Every row gives one point. Two turns around zero, p and q, are shown by what they do to some points. Write where each new point lands after one turn and then the other. Backwards means that the second turn is done in reverse. Each puzzle has new turns, and all numbers are rounded.

Turn p:
-9	19	0 => -8	9	-17
-4	44	-12 => -16	2	-43
-13	-37	5 => -1	8	39
4	-37	4 => 9	-6	36
10	-26	28 => 30	7	24
12	36	-27 => -16	-21	-38
Turn q:
-12	-20	-18 => 1	-24	-17
28	4	17 => 19	26	8
26	37	3 => -11	44	2
-42	-20	-2 => -11	-45	7
Where do these land?
p, then q: 26	-20	20 => 32	21	2
p, then q backwards: -26	-9	-43 => -40	31	-6
q, then p: 17	35	19 => 5	25	-35
p, then q: -30	15	6 => -34	5	2
p, then q backwards: 12	-21	-2 => -11	-11	19

Turn p:
16	-10	21	-7	10	14 => -5	-7	-13	4	27	13
13	0	-16	15	-11	5 => -1	6	15	2	-11	20
-12	-21	5	-24	7	-15 => -4	-5	-21	22	1	-22
-40	-8	2	17	-13	5 => -24	-10	-9	-22	-28	-12
-20	-10	-10	-7	25	-10 => -6	22	-18	4	-4	-22
-29	8	-18	-8	-28	18 => 13	-14	-13	-17	-40	4
23	35	22	27	16	9 => 4	7	28	-32	36	12
48	5	-5	-14	-6	-27 => 23	0	30	39	19	7
Turn q:
-16	-22	-10	35	-1	-3 => -27	-13	-5	19	25	14
16	4	14	-4	-35	-2 => 38	-11	1	7	0	11
28	-9	0	-1	35	18 => -13	35	22	-18	0	12
-18	14	-7	-31	28	-36 => -8	5	-5	-14	-3	-57
24	33	9	-9	-10	7 => 27	6	17	6	-29	0
-29	-10	-3	21	10	0 => -32	-18	-6	4	9	2
-7	-2	22	-25	-19	1 => 25	-17	-10	-22	-4	-1
1	-7	-25	13	-7	14 => -10	12	-15	19	2	17
Where do these land?
p, then q: 1	13	-6	26	8	-1 => 10	-12	4	-16	-19	-9
p, then q backwards: -19	14	-18	-9	-4	15 => 1	10	3	-28	-8	15
q, then p: -6	13	-34	-15	20	5 => 17	-1	21	-12	-28	-19
p, then q: 8	-10	-24	-9	6	12 => 0	6	1	21	-18	14
p, then q: 13	16	25	2	6	-14 => -10	4	20	-22	11	-12
q, then p: -2	7	-11	-6	5	41 => 19	-16	-6	-16	-27	16
p, then q backwards: 11	-24	29	1	-42	-18 => -30	16	19	44	-8	-11
p, then q: -7	-29	40	10	2	-39 => -36	-32	0	-4	33	-26

Turn p:
27	4	-5	-9	-7	0	-4	2 => -1	-16	1	-6	4	18	-17	-5
22	-10	-6	-15	14	7	-11	13 => 0	-17	-1	12	10	20	-11	18
-19	13	9	5	4	2	-7	-10 => -3	12	9	12	-6	-18	1	-8
-14	-10	2	10	1	28	-8	4 => -9	11	-14	24	-8	6	15	0
-11	11	2	12	7	1	13	-1 => 2	13	3	-4	-17	-10	2	4
-9	11	-3	14	-12	-17	10	-12 => -4	6	1	-22	-7	-18	1	-13
-6	9	13	-7	-9	-11	18	-6 => 19	8	9	-13	-1	-6	1	-12
15	-11	-17	-22	2	-4	0	-2 => 5	-9	-10	-5	22	9	-16	9
8	-12	6	-3	3	-7	-1	-4 => 8	-15	-2	0	5	-2	3	2
-19	-6	6	27	6	16	-9	5 => -16	8	-5	17	-18	-7	23	4
6	1	-7	-11	-9	-16	-1	12 => -3	-3	10	-16	16	9	-2	2
Turn q:
4	-8	-17	-12	-16	3	7	12 => -3	4	7	8	-23	-10	-13	-8
-3	-7	17	4	-13	-8	-8	-12 => -8	-7	11	-6	15	-14	4	10
18	22	5	18	5	1	-8	20 => 19	26	-9	-14	-5	3	13	11
-10	-3	14	11	-1	4	10	9 => -8	1	-3	-20	2	-2	7	-10
-7	0	3	7	13	-16	11	-3 => -6	0	-20	1	14	-1	1	-6
6	-14	3	-20	7	13	-10	-15 => -4	-20	11	5	-3	15	-13	14
-15	-13	-10	-5	6	11	-10	9 => -1	2	13	-2	1	14	-16	-15
14	3	2	14	4	3	7	-17 => -10	1	-7	7	0	6	19	13
-7	20	-16	-16	-5	-9	2	-2 => 20	-6	-4	19	-4	-10	-1	-11
Where do these land?
p, then q: 12	5	-14	9	1	10	2	2 => 5	2	20	2	-4	0	-4	-10
q, then p: 1	7	5	8	-12	7	-8	5 => 15	-1	11	-5	-2	5	-3	-5
p, then q: -6	8	5	7	0	8	8	9 => 5	-3	3	-4	-9	-10	12	-2
q, then p: 4	8	4	-48	0	5	1	-22 => -10	-33	-20	-1	8	15	32	5
q, then p backwards: -9	-10	9	9	2	-12	3	-30 => -4	-19	-9	-3	-2	-9	-29	4
q, then p: -10	2	-27	-5	-5	-7	1	13 => -13	-12	0	-1	-11	-15	-10	-19
q, then p backwards: 8	11	6	5	3	-8	0	-5 => -7	-15	-2	-1	6	0	5	1
q, then p: 7	-23	9	7	1	-3	3	15 => -7	17	14	9	18	-2	-4	-3
p, then q: -7	-8	3	8	10	1	-10	13 => -7	6	-8	-13	-2	-5	3	-14

Turn p:
-13	-16	-12	2	-24	-25	-16	-8	-24	-4	-18 => -17	-19	1	-18	9	27	8	16	24	11	-14
21	28	24	-16	-13	-9	15	11	-1	-33	9 => 20	-3	25	7	19	-6	12	24	-9	-19	35
-18	16	3	26	31	7	3	-20	16	-17	-4 => -15	32	-10	-13	-28	-5	13	-14	-1	-8	23
2	12	-10	-13	11	20	13	-11	-24	5	3 => -8	-18	0	-15	4	-15	-17	-15	-14	5	16
5	-3	14	21	-7	30	-5	9	-13	-5	2 => -9	-4	-30	21	9	1	2	2	-8	5	17
-14	13	-12	8	-32	4	-1	13	19	11	1 => -14	-2	6	19	-9	22	-5	11	-19	-17	-17
26	-3	-9	17	-10	-5	-11	18	-21	27	18 => -3	-29	4	31	11	0	15	-16	-4	22	-14
12	16	10	-11	22	-16	6	16	31	22	-16 => 15	18	14	2	5	-25	13	-15	-4	-30	-25
-6	1	5	-15	-15	12	-10	-20	2	0	8 => 12	-4	-4	-7	1	23	-18	-4	-4	-4	8
-18	-34	5	-7	19	3	-7	4	-16	-2	15 => 9	11	-17	-14	3	-5	-7	6	1	40	-6
5	0	-46	-35	9	-26	-9	-17	20	-8	-31 => -13	11	43	-25	1	0	-28	-9	40	-17	-20
-3	-29	28	22	9	4	22	5	10	5	12 => 22	6	-31	11	-23	-18	14	15	-3	10	-4
Turn q:
25	40	8	9	-27	6	31	-19	-12	-10	-2 => -42	3	8	8	-17	34	-2	17	-10	31	-5
-1	-2	-15	1	5	2	11	11	11	4	-28 => -8	-26	0	-6	-15	-4	1	-4	2	-19	6
24	26	31	21	4	-11	23	-17	-4	-17	5 => -37	20	-12	-1	2	26	12	22	18	19	4
32	-33	1	-22	-9	2	-5	-2	3	11	-17 => -5	-18	19	-8	26	-17	9	17	-26	-12	15
23	17	28	39	-22	15	27	-19	-21	-6	8 => -46	35	-4	23	-7	29	-6	23	-10	8	3
-12	-14	-17	-23	-9	-13	-2	9	-12	-9	-10 => 22	-14	16	-22	3	10	-9	-9	-9	-8	2
2	1	-16	16	35	-5	-26	5	-16	4	20 => 0	10	-11	7	26	-16	-19	-31	24	2	-2
-7	-14	2	-29	-1	3	-14	12	10	1	-9 => 22	-9	16	-15	0	-19	12	1	-6	-7	-2
-15	5	-6	10	4	-17	-12	-20	7	20	25 => 17	3	-33	16	12	2	2	-14	-4	17	-5
-9	22	5	11	23	9	-28	-1	-6	10	3 => -7	16	-7	9	2	-16	10	-31	15	5	-16
-3	-19	-18	-24	1	11	12	-6	11	-2	28 => 32	-14	12	18	5	-6	-11	15	2	14	14
-48	-8	0	17	23	3	-25	-13	9	-7	0 => 31	12	-17	18	0	3	13	-23	23	-27	-21
0	-5	-5	-4	-26	-1	1	26	20	-15	-8 => 6	-12	3	-21	-18	-8	-13	24	-8	-10	-15
-12	-16	2	-22	-1	-4	8	33	1	15	-16 => 16	-7	8	-26	-18	-17	2	-5	-11	-15	22
Where do these land?
p, then q: 10	36	-31	7	-11	14	23	18	18	19	9 => 1	43	-5	-8	10	36	-1	-3	-7	-27	-15
q, then p: 11	-8	-2	-14	25	31	-15	11	-14	17	-3 => 25	4	4	-17	-18	9	36	1	4	2	8
q, then p: -12	-18	6	-26	-16	-1	-6	17	-24	20	-16 => 25	-26	7	-18	19	2	4	1	-1	11	29
q, then p: -21	33	20	-3	-1	-24	-13	-28	-23	-5	21 => -12	-19	-8	-6	-10	-15	-20	-40	-19	-34	1
p, then q backwards: -11	2	-11	-7	6	-20	0	1	28	23	1 => -21	12	3	-2	-17	16	-21	7	-6	-16	-10
p, then q: 2	-9	-12	-6	12	-14	-16	18	-22	-14	18 => -3	8	-20	5	-9	-19	20	-14	-4	7	24
q, then p: 24	-7	7	25	-26	12	-2	8	18	-15	-13 => -28	19	-1	-7	24	1	9	30	-4	5	-10
q, then p: -13	-18	-5	17	24	-8	-2	-16	-1	27	20 => -13	0	18	12	-30	-5	5	-25	12	16	15
p, then q backwards: -28	-16	2	3	-8	-7	-10	-20	9	-13	-21 => -7	9	17	19	-2	-22	14	10	2	-28	-4
p, then q: 24	26	14	-25	14	2	-4	-12	-12	-24	-11 => 15	11	-1	2	24	-4	9	15	34	29	8
q, then p backwards: -12	-20	17	7	-21	14	1	3	14	-24	6 => -12	-8	12	-10	-16	-12	13	13	32	-10	-3
p, then q: 12	-6	-18	-2	-14	-6	19	-18	17	-30	12 => 6	23	-11	-9	-4	-21	-7	30	-13	5	-20
p, then q: 13	6	14	24	17	7	24	16	-7	18	-21 => 9	-18	-17	-15	6	38	-16	-2	8	-8	12
